Rows are points. Before rounding, the points of a table are all equally far from one centre. They may lie mostly on one side of it. Where is the centre, to within rounding?

Points:
[[ 19  13]
 [ -6 -33]
 [-16  55]
 [ 19  13]
 [ -3  50]
 [-71  33]
 [ -7  52]]
Centre: [-29   9]

Points (13 x 8):
[[ 25  13  66   8 -35 -17  -1 -25]
 [ 47  44  44   3 -14 -18 -47  -3]
 [ 74  20  56  -7 -45   3  -3  18]
 [ 35   2  38  42 -49  -9 -15  27]
 [ 47  15  56  14  18   5  21  43]
 [ 33   8  53  19  -7 -17 -25  46]
 [ 78  44  10 -41 -27  -2 -27 -19]
 [ 20  14  61  -4 -47   5   6 -24]
 [ 76  30  11  -9   6 -10 -49 -12]
 [ 80  16  39  28 -20 -32 -15  -7]
 [ 67 -10  25  22 -35 -52  -2 -18]
 [100  21 -23  -2  11   9   0  -6]
 [ 79  51   0  39  -5  14  14  15]]
Centre: [ 33  16   0  -7 -12 -10   9   7]

Points (17 x 14):
[[ 46  -6 -36  38  14  64  19  35  -2 -10   1  19  17  12]
 [ 24   0 -37   6  -1 -17  53  80  60   9  20 -16  35  48]
 [ -4  18 -18  -1 -25   6  34  75  20 -35  41   0  16 -34]
 [-47  12 -34  54 -12   5  54  32   2   1 -66 -16  -5  33]
 [ 19   2  -1  39  -4 -32  40  93   0  26 -68  11  41 -16]
 [  1 -39 -52 -18 -25  29  28  60 -20  11 -13  46  34  21]
 [-18 -14 -54  66 -29  43  24  70  47  28  10  -8   6   2]
 [ 20 -15 -55  54 -43  41   7  72  36   1 -15  17  12  31]
 [ 31 -18 -21  43  12  11  51  48  32 -38  11  13  28  42]
 [ 30 -28 -63  32 -20 -17  12  55   6   3   1   2  33 -32]
 [-20  -7 -24  15 -36 -10  19  76   5 -11   7  40  41 -42]
 [ 37  18 -69  47  -5  32  48  90   2 -19 -33 -15  21  -7]
 [-40  -2 -55  20 -61  14  19  84  37  39 -13  -9 -20  -4]
 [ 46 -11 -77 -12 -26   5  -8  41  21  27 -30  10   9   0]
 [ 43  17 -36  20 -36  11  72  45  -7  17  10  11  30  54]
 [ 19 -46 -41  -6  28  -6  27  73 -12  -5 -38  21  46   6]
 [ 49 -12 -49  15 -30   0  26  15  43  26   2  31  32 -28]]
Centre: [  2   6 -20   9  -4  11  43  55  22  16 -22   9   2   2]

Points (31 x 24):
[[ -13    0    1  -83  -16  -25    0  -24   24   55   49   31   19  -18
   -20   14   38   25   31   -7   18  -21  -65   44]
 [  -8   24  -17  -20    4  -10   -2  -57   56   46   24   -6    8  -52
   -27  -26    5   16    5   -1   -7  -66  -88   25]
 [  -1  -23  -36  -43    6   -5   -2  -49   25   12   -6   20    0  -61
   -10    3   38   44  -25    6   10  -28  -81   59]
 [  -3   16  -36  -68   -3  -10    4   -1   19   12   18  -12  -19  -53
   -43  -10   14   27    9  -20   22  -83  -38   64]
 [   4    4  -36  -32  -13  -29    7  -17   41   60    2    8  -10  -61
   -73    3  -15    7  -51   30   -7  -51  -33   13]
 [ -34   18  -35  -26  -27    7    1  -68   26   49  -13   17   11  -19
   -24   -6  -21   22  -42    3   -9  -10  -40  108]
 [  -6   33  -25  -44  -36    4   28  -50   24   31   60    7    7  -63
   -28    5  -18   13  -14   10   19  -46  -70   59]
 [  -9   -5  -59  -22   -9  -13   35  -10   30   16   -8  -19  -42  -29
   -54  -18  -20   63   -8  -23    0  -30  -84   29]
 [  -4   -9  -36  -27  -43   20   -1  -37   35   65   -6   -1   -3  -12
   -19    9   -9    4   29  -17   26  -45  -29   85]
 [ -25  -14  -39  -73   28  -10  -13  -32   28   45    9  -12  -20  -39
   -58   -7   11   15  -23    1   41  -41  -17   45]
 [ -20  -17  -27  -53   21   -9   16  -39   12   14   -7  -33    4  -33
   -70  -15   21   22  -50   -7   36  -34  -37   19]
 [ -60   22    2  -35   25   21  -17  -26   18    7   14   11   11  -38
   -18    7   56   29  -33   16   -5  -41  -57   49]
 [  29   25  -37  -36  -24  -26    6  -50    6    1    5    6  -11  -47
    15   20   -5   44  -12   -9   16  -46  -65   69]
 [ -23  -20  -54  -21  -16    1   25  -61   31   27   24   16    4  -67
    -8   28   -8   -3   15  -11   32  -28  -78   21]
 [ -47  -28  -51  -14   -3   11    0  -36   13   51   13  -11   -9  -68
   -38   32   -2   29  -16   -9   31  -17  -47   22]
 [ -58  -18  -27  -15  -43  -16   18  -50   34   51   23    6  -12  -41
   -31   17  -34   32  -31  -19   36  -12  -82   73]
 [   2   -3  -19  -50  -11  -20   24  -65   31   37   10   11  -36  -53
   -49   -6   28    8  -25   -5   46  -19  -67   19]
 [ -19  -11  -34  -23   19  -12  -11  -26   17   22    8   13    7  -64
   -31   17  -34   19  -42   24   31  -43  -83   52]
 [  11   -9  -42  -23   24  -31    0  -45   36   42   13   11    7  -59
   -43  -26  -37   -7   18   -5   13  -54  -31   26]
 [ -41   -7   -7  -71  -34    4  -14  -50   55   26   -6   31   19  -23
   -33   21  -26   17  -16  -64   23  -82  -66   60]
 [   7    2  -45  -35  -10   12   33  -23   32    4   -4   19   29  -88
   -31   -3   12    5  -45  -32   29  -18  -65   43]
 [ -30   31  -30  -23  -16   25   -1  -53   58   -8   -9   26   22  -73
   -14   28  -19  -19   -2   11   13  -26  -72   52]
 [ -46  -35  -47  -58  -14   30   38  -25   30   -3   -7   -8  -17  -61
   -45  -52  -10   10    1   -1   17  -35  -51   25]
 [  -6  -25  -34  -27  -56   -5    7    1   31   36   30    1  -16  -29
   -51   15    0   -6  -48   -9   33  -38 -100   40]
 [ -15    4  -27  -15   -8    5    4  -41   63    9  -16   30   16  -72
   -56   21   16   24   -2   -1   14  -46  -89   30]
 [  28   21  -15  -38    9    6    7  -30    1   57   16  -23   -7  -17
   -41   32  -18   18  -33  -22    0  -35  -50   27]
 [ -28  -17  -52  -39    6  -25   10  -23   18   42   33  -23   -4  -32
   -38   -3    1   51  -28   13   27  -25  -84   53]
 [  -4   22  -35  -61  -17   -1   35  -48   78    7   11    9   12  -72
   -39    9   12   19  -28  -41   20  -33  -83   28]
 [ -11   14  -39  -52    4   17   25  -65   64   12   22   37    7  -62
   -41   28   18   26  -22    9    2  -45  -59   38]
 [ -22  -33  -57  -61    2  -26   -7   -8    5   28   12   37   15   15
    14    2  -19   37   -6  -50   27  -67  -68   56]
 [ -24  -33  -50  -61   -5  -20   12  -14   58   47  -21    9   -4  -39
   -62  -31    1  -21    9  -34    2  -46  -73   30]]
Centre: [-32   7 -16 -35 -28 -17   3 -12  41   7   5  22   2 -12 -11  -9 -11  16
 -19 -15   3 -21 -30  21]

Points (31 x 24):
[[  -5   48  -37   49    6    1   17   -4   36   26  -37    2   37   -4
   -20  -16  -99  -37   13  -29   11   35   -2    4]
 [ -12   45    6   56   19  -28  -28   28   18  -27  -50  -19   59    8
    25  -21  -89  -29   23  -22   10   62    2  -26]
 [   3   70   37   22   -4   15   56    3   -4  -21  -54  -51   31   -9
    18  -22  -91  -12   36  -29    2   13   15  -35]
 [   5   50   50    9   22    0  -21   17   12  -13  -69  -11   41    7
   -13  -14  -94  -29   25   -9  -11   52    1  -19]
 [  -6   44  -19   33   -4  -22   -2    9   58   36  -65  -16   -4   14
     6  -15  -74  -44   22  -41  -11   28    3   23]
 [  -8   42  -15   31   10  -25    9  -12   24   29  -49  -35   13  -23
    15  -24  -88   -4   13  -14   36   30   49  -31]
 [  -4   41   12   27   -8  -37  -26    6    7   14  -45   -6    9   -4
    -2    5  -82  -44   44    1   27   28   59   20]
 [ -23   33  -13   48   10  -22   17    0    5   -1  -68  -21   24   35
    -3  -43  -79  -16  -18  -28  -19   24   35   -3]
 [   7   58   35   13   -6    3   13  -20   39  -25  -27  -17    3  -16
    -1  -20  -72  -22  -17  -34  -31   42   29    1]
 [ -10   60  -20    0   -4  -44   35    5  -21    1  -42   21   27  -58
    11  -10  -57  -38   64  -13  -19   14   43  -30]
 [  -4   60  -33    9  -19  -36  -33   30   27  -30  -38  -37   14  -20
    24  -23  -68  -48    9  -18  -21   12    3  -31]
 [  -1   54  -15    4   -2  -45  -10   -7    5    5  -74  -22   42  -14
    -7   -1  -77    5   12  -41   17   21   43   -2]
 [ -61   59   33   30  -16  -12  -12   28   -7   41  -27  -12   10  -13
    16   -2  -87  -29   19  -50   10   35    5  -44]
 [ -32   63  -12    2   24  -23    0    2   10   42  -48  -33   20   15
     6  -69  -77  -30   37  -53   18   23   21  -30]
 [ -19   93   35   46   22    7    8   20  -31   -5  -42  -34    3   16
   -41   -6  -69   -8   44   -6   34   51    8   19]
 [ -13   48   19   38   10  -16  -16   54  -15  -39  -65    1   21  -20
     7   28  -68  -51   28  -23    5   60    8  -14]
 [ -22   54    4    8    4  -41   17   29   29  -18  -30  -24   14   10
    32  -42  -68  -40   37  -39  -20   82   -8  -25]
 [ -31   45   37   29   -6  -53  -12   19    2   17  -37  -10    8   32
    40   19  -75  -48   41  -66   14   40  -13  -72]
 [  -4   52   19   24   12  -71    9   32   15   25  -53  -23   32   -3
    -9   -7  -36  -62    9  -40    1   69   18    0]
 [ -27   50    4   42    7  -20   33   23   22   -8  -38  -39    8  -24
     2   25  -72   -1  -22  -35   46   35  -12  -11]
 [ -15   32  -14   29  -27  -33  -27    6   26   24  -59  -16    9  -17
    -1  -15  -73  -35  -20   -8   32   22   19   -2]
 [ -27   60   11    7    9  -74   15   41   18  -37  -79    2   17   18
     8  -23  -62  -34   26    6    8   16    0  -37]
 [  -4   39    7   54  -32   -7    5   11   -1   28  -31   14   37  -22
     0    7  -89  -14   28  -66   65   10   -4   -6]
 [ -21   51  -15   23  -20  -50   -5    5   30    0  -69  -41   28   -8
     1   -9  -69  -54   19  -33    6   61   -4  -25]
 [   0   76   24   52    5   -8   24   49   14   20  -53    1   18   -5
    26   -7  -82  -22   61   13  -11   52  -22  -58]
 [  14   46  -16   15    5  -12    4   27   -6   -2  -63    7   10    0
    16  -23  -99  -47   23   26   10   25   25  -53]
 [   5   56    5   27   26  -46    9   18   22  -26  -65  -26   29  -40
   -16  -13 -100  -21   35  -28    7   32   -1  -22]
 [  12   58   35  -12  -10  -43   22    6    5   11  -35  -62   33   -2
    58  -16  -82  -38   13  -16   -7   16  -11   -8]
 [   4   44  -14   13   36  -31  -10   13   24  -18  -51   -6    7  -44
     4  -21  -51  -53    1  -73   39   51    5  -49]
 [  40   90   23   53   16  -16   17  -22   25  -14  -55  -28   34  -27
     1    9  -81  -40   21  -40   37   22   26   -5]
 [ -20   66   -9   20   -3   -8    6   -6   29  -44  -73  -44   34  -22
    46    4  -74  -34   23  -29   26   36    3  -27]]
Centre: [  5  50   9  36  15 -16   1 -13 -14   1 -25   1   6   6  16 -10 -14 -19
  34 -22   7   9 -19 -20]
